Each row of a before or after table is a point. The points were changed in one or more steps. Then noise was added and the rows were shuffled. The steps act on how far a point lies along the listed directions, d1 being the first. What was done? A step turns or swaps two directions, mirrors them in a line or flattens them onto one, adds a multiple of one to another, or multiplies one. Angles are multiples of 10 degrees, from the lower direction toward the higher: turns from -170 to 170, lines from 10 to 170 but not 90. Use the fewest steps. Two steps may share a direction if one is a turn and the other turns, adds or multiplies; they go together, in the order done. Otherwise the lowest direction goes first.

Directions:
(1): [47 17 17]
(2): [-22  45  16]
(3): [  9  22 -47]
Before (9 x 3):
[[-29  21  -7]
 [ 31 -29 -51]
 [ 19  -2  -5]
 [-15  20  38]
 [  4  16 -30]
 [ -2  39  16]
 [ -4  42 -10]
 [-47  -7 -21]
 [-26 -17 -89]]
After (9 x 3):
[[ 92   6   3]
 [-25  27  24]
 [ 34  32 -24]
 [-36  24  -7]
 [ -1  26  32]
 [ 23   4  24]
 [  2 -18  10]
 [ 49 -43  12]
 [  6  35   2]]
Steps: turn d1 and d3 by -120 degrees

Directions:
(1): [ -6 -10  12 -33   4   6 -66 -39]
(2): [  4  12 -26 -34  19 -58 -15  37]
(3): [  7 -32  -6 -63 -14  10  42 -13]
Before (9 x 8):
[[ -2 -10  -8 -18  -3  -9  44  23]
 [ -6   1  20   8  -4  34 -21  -8]
 [ 11  -9  -9 -19   9 -18  15   1]
 [ -8 -31  21 -41   9  -1 -36 -27]
 [  1  16  24  36  16   0 -95 -20]
 [-21 -30  11 -62  -2  -7 -12 -37]
 [  1 -10  20  -1 -15  21 -41 -16]
 [ 20 -11 -29 -15  -5 -31  72  30]
 [ -8 -12   5  -3  -4  10 -31 -18]]
After (9 x 8):
[[ -5  -5  18 -24  -1  24 -24  -9]
 [ -7 -13  -6 -19   3  -6 -32  -8]
 [-19 -21  -3 -65   6 -30  -7 -14]
 [  5  23   7  19  26 -33 -94   2]
 [ -5 -23   4 -50  16 -28 -30  -2]
 [ 13  -3  -6   2   9 -14  20   4]
 [ 16 -10 -13  29 -13   3  75  14]
 [  5 -12   9 -31  -7   2 -42  -5]
 [ -3  -9   2   2  -8  12  44  11]]
Steps: add -0.7 times d2 to d3; turn d1 and d2 by 40 degrees

Directions:
(1): [-21  23 -35  60 -12  20 -25 -18 -49 -27  -9  24]
(2): [ 24  32 -65 -28  19 -42 -20 -18  20  -7 -33  -2]
(3): [ 21 -33   7  -3 -46 -22 -58 -28   4  32  20  33]
Before (9 x 12):
[[-33  26 -10  -4  45  33  47  30   0 -28 -11 -34]
 [ -1 -34   6  16 -25   8 -37 -25 -36 -11  23  26]
 [ 29 -60  60 -19 -22   1 -31   3 -11  34  40   6]
 [ 12 -17  15  -1 -19  -6  -4   6  -6   7   7  -6]
 [  9  43 -41 -37  63 -29  31  10   9 -33 -25 -23]
 [-20  21  12 -46  45   1  38  32  38  17   1 -48]
 [-22 -13  18  23  -9  40  20 -16 -25   3   5  15]
 [ 52 -19 -51 -20  -8 -28 -66 -47  21  19   4  16]
 [-32  10 -10   9  45  48  43  42 -21 -45  -7 -43]]
After (9 x 12):
[[-32  38 -14  -9  40  16  22  13   8   1  -4 -30]
 [ 14  62 -79 -32  67 -46  13  -2   7 -38 -39 -20]
 [ 58  -5 -76 -32   3 -45 -72 -52  28  13  -6  17]
 [-22 -32  46  14 -17  53  32  -4 -18  11  18  10]
 [  3 -45  30   0 -22  12 -23 -14 -19  -1  31  19]
 [ 12 -16  21   3 -24   1  -5   5 -16   7  13   0]
 [ 10 -58  66  17 -32  21 -32   7 -40  26  49  16]
 [-34  23  -8  -3  48  34  50  32  -2 -27  -9 -31]
 [-31  -3   4   4  42  53  53  49 -16 -33  -2 -50]]
Steps: multiply d1 by 0; multiply d2 by 1.6

Directions:
(1): [-22   3  17 -20 -14 -55 -16  -2  53  14  45 -47  -1 -34  17   4  34  44]
(2): [ -5   0 -59 -19 -37  19 -67 -20 -26 -23  15   9 -32   6  13  35  44  -9]
(3): [ 27  35   4  -5  40  40  52 -43  -9 -27   1 -13  19 -20  23  25  59  21]
(4): [ 14  -7  -7  28 -59  14  12  42  34 -42  -6 -26  64  36  14  18  12  -8]
(5): [ 82  48 -31  23  -2 -21   1  -1  15   3  33 -26 -30  15 -39 -20  -7 -13]
Before (13 x 18):
[[ 27 -15 -25  42 -44 -25 -23  30  35   9  13  -5   0  43 -31 -12  -7 -24]
 [ 39  19   3  28  -3   5  14  24 -10 -15 -15  11   1  47 -24 -21 -37 -40]
 [-25  -8 -17 -22  30  23  13 -28 -21   0 -20  24 -35 -22   8  17   5 -12]
 [  6  -5 -14   9 -41 -31 -15   7  24   1  33 -19 -16 -11  -6  10   2   3]
 [ 11  20 -22  -5  24  54  16 -53 -50   5  -6  27 -31 -15  -1  11  44  17]
 [ 34   0  22  15  22  11  26  21 -10   5 -16  23  -5  37 -30 -28 -46  -5]
 [ 58  36   5  15   5 -57   1 -10  35  38  52 -11 -37   4 -53 -28 -61  11]
 [  5  13  -7  12  20 -37 -16  -9   4  43  12  -9 -40 -14 -23 -31 -19   1]
 [-36 -20 -15 -14 -48 -37 -50  26  38 -14  34 -31 -15   9  14  31  10  16]
 [-36  -5 -23 -40 -12 -68 -93   0  27  37  51 -18 -86 -33 -13 -24  -3  21]
 [-34 -29 -22 -16 -55  47 -62   7 -38 -41 -27  24  18  30  -4  30  12 -15]
 [  2 -11  16 -23  54  25  13 -26 -24  33  -7  19 -12  -8 -15 -12 -26  -4]
 [ 56  26 -22  31   4  15  -4  -1  -4 -12   9  11  25  21 -20  -6  -8 -18]]
After (13 x 18):
[[ 92  64  19  30  30 -11  79 -28  34   2  42 -28  14   6 -38 -12 -19  21]
 [ 53  52 -39  -2  14  76  41 -36   0 -70   6 -28  24  -6  29  34  83  14]
 [ -3 -13 -28   3  -2  41 -26 -18 -59  25 -15  55 -47  14 -24 -11 -16 -11]
 [ 30   8 -12  21 -31   0  16  -3  19 -23  20 -17  12  -1   1  18  18   2]
 [ 42  37  -3  27  40  16  43 -24  -5   7  -1 -19   1 -11  -6  -8  24   9]
 [  5  -6  12 -21  53  29  15 -30 -28  25  -8  18 -11 -13 -11  -7 -20  -2]
 [ -3   5 -23   1 -44  21  -7   8  27 -53  16 -33  22  17  28  54  50  15]
 [-27 -12 -25 -16  21  22   1 -26 -28   3 -21  29 -40 -14   7  13  -5 -21]
 [  5  22  29  -2  19 -63  -1   5  27  25  31 -23 -35  -4 -15 -30 -16  10]
 [ 31   6  -4  24  -8 -39   3  -3  56   9  42 -36   2  -2 -11  -1  39  20]
 [ 18   5  45  -9  42 -30  16   4  13  31  15   2 -25  -6 -23 -33 -22  32]
 [-63 -23 -11 -52 -47  -7 -86 -22 -11 -11  12   3 -21 -18   3  29  35  29]
 [ 32  15   1  15   6 -45 -33   0  15  28  30   3  -7  -3 -26 -27 -26   5]]
Steps: turn d1 and d4 by 60 degrees; turn d1 and d3 by 130 degrees; add -0.3 times d5 to d2
